Each row of a before or after table is a point. The points were changed in one or more steps. Then noise was added and the rows were shuffled. The steps act on how far a point lies along the listed directions, d1 being the first. Name the steps. A step turns or swaps two directions, mirrors them in a line or flattens them onto one, adds a multiple of one to another, or multiplies one. Angles are multiples of 10 degrees, from the lower direction toward the higher: turns from -170 to 170, lines from 10 to 170 but not 90. Use the fewest steps. Two steps may share a direction if one is a turn and the other turns, adds or multiplies; they go together, in the order done. Otherwise the lowest direction goes first.
In the rows, 128 means zero.

Directions:
(1): [167 111]
(2): [145 167]
Before (12 x 2)
[[152  50]
 [184  83]
 [149 162]
 [137 113]
 [140 110]
 [152  86]
 [ 87  93]
 [110 132]
 [143 116]
 [131 122]
 [147 131]
 [ 93 139]]
After (12 x 2)
[[112  73]
 [142 142]
 [ 94 118]
 [173 106]
 [150 126]
 [135 123]
 [146 122]
 [142 122]
 [195 116]
 [112 125]
 [127 168]
 [192  73]]
Steps: turn d1 and d2 by 30 degrees

Directions:
(1): [177 130 130  92]
(2): [146  96 169 153]
(3): [100  93 137  89]
(4): [115 166 171 114]
Before (9 x 4)
[[123 173 181 109]
 [ 66 188 145 103]
 [131 167 151 136]
 [101 137 126 155]
 [106 168 135 130]
 [ 78 171 133 126]
 [159  90 200 112]
 [170 104 116 112]
 [114 118 146 104]]
After (9 x 4)
[[116 121 149 129]
 [143 136 187 134]
 [183 126 200  70]
 [ 94 136 131 170]
 [166 122 117  94]
 [108 149 152 170]
 [155 110 150  77]
 [ 94 129 135 156]
 [106 141 135 160]]
Steps: add 1.5 times d3 to d1; flatten d2 and d4 onto the line at 50 degrees

Directions:
(1): [104 113 133 150 172 159 175 148  90]
(2): [137  87 108 159  80 161 123  95 102]
(3): [ 88 115  92 112  86 107 167 160 145]
Before (14 x 9)
[[161 147 153 113 134 108  78 117 151]
 [161 131 133 135 124 126 102  97 135]
 [ 80 142 105  77 104  68 182 188 174]
 [155 107 134 146 111 157  97  90 127]
 [142  97 120 153  91 160 105  80 109]
 [123 149 126 121 111 118 101 120 157]
 [151 123 123 144 169 156 137 128 115]
 [125 113 136 124 128 134 126 118 128]
 [104 126 124 130 144 144 167 137 104]
 [127 143 126  85  98  88 122 138 156]
 [124 106 101 131  89 151 141 129  97]
 [142 107 112 139  53 118  94  98 144]
 [114 158 124  91 120  92 142 191 178]
 [110 124 152 138 172 135 147 147 131]]
After (14 x 9)
[[152 148 149 124 169 147 117 129  98]
 [141 148 123 101 110  82 112 125 172]
 [135 144 119 114  81 109  79 102 171]
 [135 170 158 102 171  98 103 133 160]
 [183 170 158 100 104  75  36  95 188]
 [166 123 124 103  50 108  72  81 144]
 [ 91  90 127 160 151 159 184 153 102]
 [165  93 109 152  42 157  95 104 129]
 [175  78 124 168  65 171  97  59  94]
 [118 123 139 118 140 128 128 126 135]
 [105 115 135 152 177 170 179 133  76]
 [134 158 145  97 148  97 106 145 180]
 [136 137 109  90  53  76  89 135 187]
 [110 123 109 132 174 145 186 165 116]]
Steps: multiply d1 by 2; turn d2 and d3 by -140 degrees

Directions:
(1): [135 130 159 138 124  86  88  72 130  92 106 155  77 118]
(2): [143  89 164 141  65 113 145 138 113 131 189 105 106 121]
(3): [132 150 107 177 102 170  89 104 183 123 165 137 147 123]
Before (14 x 14)
[[139 103 159 160  85 112 116 117 118 105 169 120 105 146]
 [134 124 110 114 109 131 180 183 106 164 125 107 151 148]
 [128 121 129 136 109 127 127 159 112 144 153 107 122 129]
 [140 105 191 147  84  80  96  76 128 111 146 149  65 101]
 [133 119 168 105 140  56  93  52 111  79  79 184  61 121]
 [129 137 120 145  97 165  92 149 168 119 176 136 166 114]
 [129 112 110 106 116 143 187 167 109 151 177  88 151 122]
 [ 97 135 135 102 171 104 143 137 100 138  85 122 127 128]
 [125 144 135 111 157 118 126 102 133 127  97 145 117 131]
 [111 152 117 105 170 116 106  91 113 113  92 144 104 109]
 [153 108 120 107 130 119 152 174  95 163 139 112 145 142]
 [109  78 137  84 167 121 184 161  80 160 119 108 141 125]
 [122 106 162 171  75 112 103  86 136 118 185 135  90 112]
 [117 122  78  82 156 175 195 213 107 210 139  90 206 147]]
After (14 x 14)
[[119 151 110  90 190 102 131  97 115 109  73 143 114 120]
 [124 155 123 137 132 142  63 112 169  96 124 165 144 112]
 [109 105 164 115 121  91 154 143  88 138 134 104 109 122]
 [135 112 153 124 102 124 151 129 127 142 161 116 120 129]
 [126 107 139 122  90 130 145 135 102 137 187 101 110 106]
 [149 128 126  99 165  93 121 131  96 138  84 141 118 139]
 [119 149 112 125 157 125 107 140 119 134 100 130 125 133]
 [ 96 154  78 152 151 188 126 139 161 158 145 131 182 132]
 [133 143 127 106 147  84 134 120 105 123  58 147 104 141]
 [110  85 152  82 181  92 159 126  78 137  86 129 110 119]
 [117 147  91 141 156 169 126 150 138 130 123 124 174 162]
 [129 127 165  81 178  41  97  63  90 111  40 168  59 122]
 [117 136  92 132 129 194 155 180 153 183 162 112 195 127]
 [132  88 115 117  72 166 193 192 118 170 214  97 175 137]]
Steps: turn d1 and d3 by 20 degrees; turn d1 and d2 by 150 degrees
